Every row gives one point. Each copy is the shape, with its points in the same order, stretched, turned, moved and blurred by noise. Is it also mirrored, or only turned?

Shape:
[[ 0.5  0.7 -1.0]
 [-1.0  3.1 -1.2]
 [ 5.3 -1.8 -5.8]
 [ 2.7  0.3  3.8]
 [-1.6  0.0  1.4]
 [ 4.3  4.2  1.1]
 [ 0.8  0.8 -0.1]
 [-5.6  0.8 -2.2]]
Copy 1 (8 x 3):
[[ 1.9  0.2 -1.2]
 [ 2.3  2.1 -3.3]
 [ 6.1 -2.8  3.7]
 [-1.3  2.8  2.0]
 [-1.2  0.6 -2.4]
 [ 3.1  5.2  1.4]
 [ 1.1  1.2 -0.5]
 [-0.2 -1.5 -7.1]]
Copy 1 is: only turned
Copy 2 (8 x 3):
[[-0.1  1.7 -1.5]
 [ 2.0  0.5 -4.7]
 [ 0.4  7.8  1.9]
 [ 3.1 -1.6  3.6]
 [-0.7 -1.2 -0.4]
 [ 5.5 -0.1 -0.1]
 [ 1.2  0.8 -0.7]
 [-3.2  0.2 -6.6]]
Copy 2 is: mirrored
Copy 3 (8 x 3):
[[ 1.0  0.5  0.0]
 [ 1.5  2.8 -2.1]
 [ 5.4 -6.7  1.4]
 [ 0.5  3.4  5.6]
 [-2.0  2.4  0.5]
 [ 5.5  4.9  3.0]
 [ 0.8  1.4  0.8]
 [-3.2  1.0 -5.4]]
Copy 3 is: only turned

Shape (11 x 6):
[[-0.7 -1.4 -3.2 -0.5 -3.3 -1.3]
 [ 1.8 -4.5 -1.7  2.7 -2.6 -3.0]
 [ 2.4  1.8  2.8 -7.3  3.8  0.7]
 [ 4.0 -0.7 -2.2  3.4 -4.6 -5.1]
 [-2.9 -2.2  2.2 -3.5  0.4 -2.3]
 [-0.7  2.4  0.6  3.1  0.2 -2.4]
 [-2.4 -0.4  7.0 -4.1  3.1  2.4]
 [ 1.8  4.2 -0.4  1.5  0.6 -5.9]
 [-4.5 -6.0  1.2 -0.5 -2.2  1.5]
 [-3.2 -0.7  0.7  0.1 -2.7  2.0]
 [-0.3 -2.8 -2.3  2.2  0.7 -1.3]]
Copy 1 (11 x 6):
[[-0.2 -0.8 -4.6 -1.5  0.0  3.0]
 [ 0.8  1.9 -6.9 -1.9  1.5 -1.4]
 [ 0.6 -1.5  4.9 -2.8 -3.0 -3.4]
 [ 3.3  2.5 -7.1  0.5 -2.5  1.5]
 [-4.6  1.3  0.3 -1.9  0.5 -0.5]
 [ 2.2  2.4 -0.1  2.9  1.0  1.0]
 [-3.7 -0.9  5.3  0.7  0.7 -4.8]
 [ 3.7  4.7  0.0  1.5 -2.1  2.5]
 [-5.4 -1.4 -3.3 -1.6  4.0 -2.0]
 [-2.2 -2.4 -1.3  1.6  1.4  0.9]
 [ 1.3  1.2 -3.4 -1.8  3.8 -0.9]]
Copy 1 is: only turned
Copy 2, 11 rows:
[[ 0.1 -3.0  2.3  1.0 -2.4 -0.2]
 [ 3.6 -0.9  3.4  4.0  1.5 -3.1]
 [-3.5 -1.1 -1.1 -8.5  4.1  6.1]
 [ 3.5  3.9  4.0  1.6 -3.0 -6.7]
 [-4.5 -4.0 -0.6 -0.7  2.7  0.8]
 [ 0.5  3.1 -3.8  1.4 -2.5 -0.9]
 [-7.3 -0.1 -3.0 -1.3  5.8  7.9]
 [ 2.3  3.5 -3.5 -3.0 -3.6 -4.4]
 [-4.2 -3.7  1.4  5.7  2.7  3.8]
 [-4.1 -0.4 -0.4  3.3 -1.2  3.5]
 [ 3.6 -2.0 -0.5  3.5  0.3 -0.2]]
Copy 2 is: only turned
Copy 3:
[[-0.4 -2.0 -2.2 -1.2 -3.4 -0.9]
 [ 0.0 -5.7  0.7 -0.9 -1.1  0.7]
 [ 2.2  6.1  0.3 -3.6  0.9  0.8]
 [ 1.1 -5.7 -0.8  1.1  0.7 -3.0]
 [-1.2  1.3  1.8 -4.6 -3.0 -0.5]
 [-3.0 -1.4 -0.9 -1.4  1.9 -1.5]
 [-3.0  4.9  4.1 -4.0 -0.8  2.8]
 [-0.2 -1.4 -2.3 -2.0  3.7 -4.8]
 [-3.6 -1.7  2.5 -2.9 -5.9  3.2]
 [-4.1  0.2  0.1 -0.6 -3.3  0.9]
 [-1.0 -3.9 -1.2 -2.3 -0.4  2.0]]
Copy 3 is: only turned
Copy 4, 11 rows:
[[-0.7  0.0 -0.2 -4.6 -1.1  1.1]
 [-2.0 -2.6  3.5 -4.1 -4.0  2.7]
 [ 5.5  3.0  1.5  2.1  6.5  0.0]
 [-2.5  1.8  3.9 -6.1 -6.2  2.4]
 [-1.8  0.3  2.1 -1.4  4.5  0.7]
 [-2.6  2.8  1.5 -1.7 -2.6 -3.2]
 [ 0.4  2.0 -0.3  4.5  7.0  0.5]
 [-1.3  4.9  4.1 -3.6 -3.0 -3.0]
 [-2.8 -3.4 -1.1 -1.2  3.0  2.7]
 [-1.9  1.1 -2.8 -0.9  1.2  0.4]
 [-1.1 -3.5  2.1 -2.7 -2.6 -1.4]]
Copy 4 is: only turned
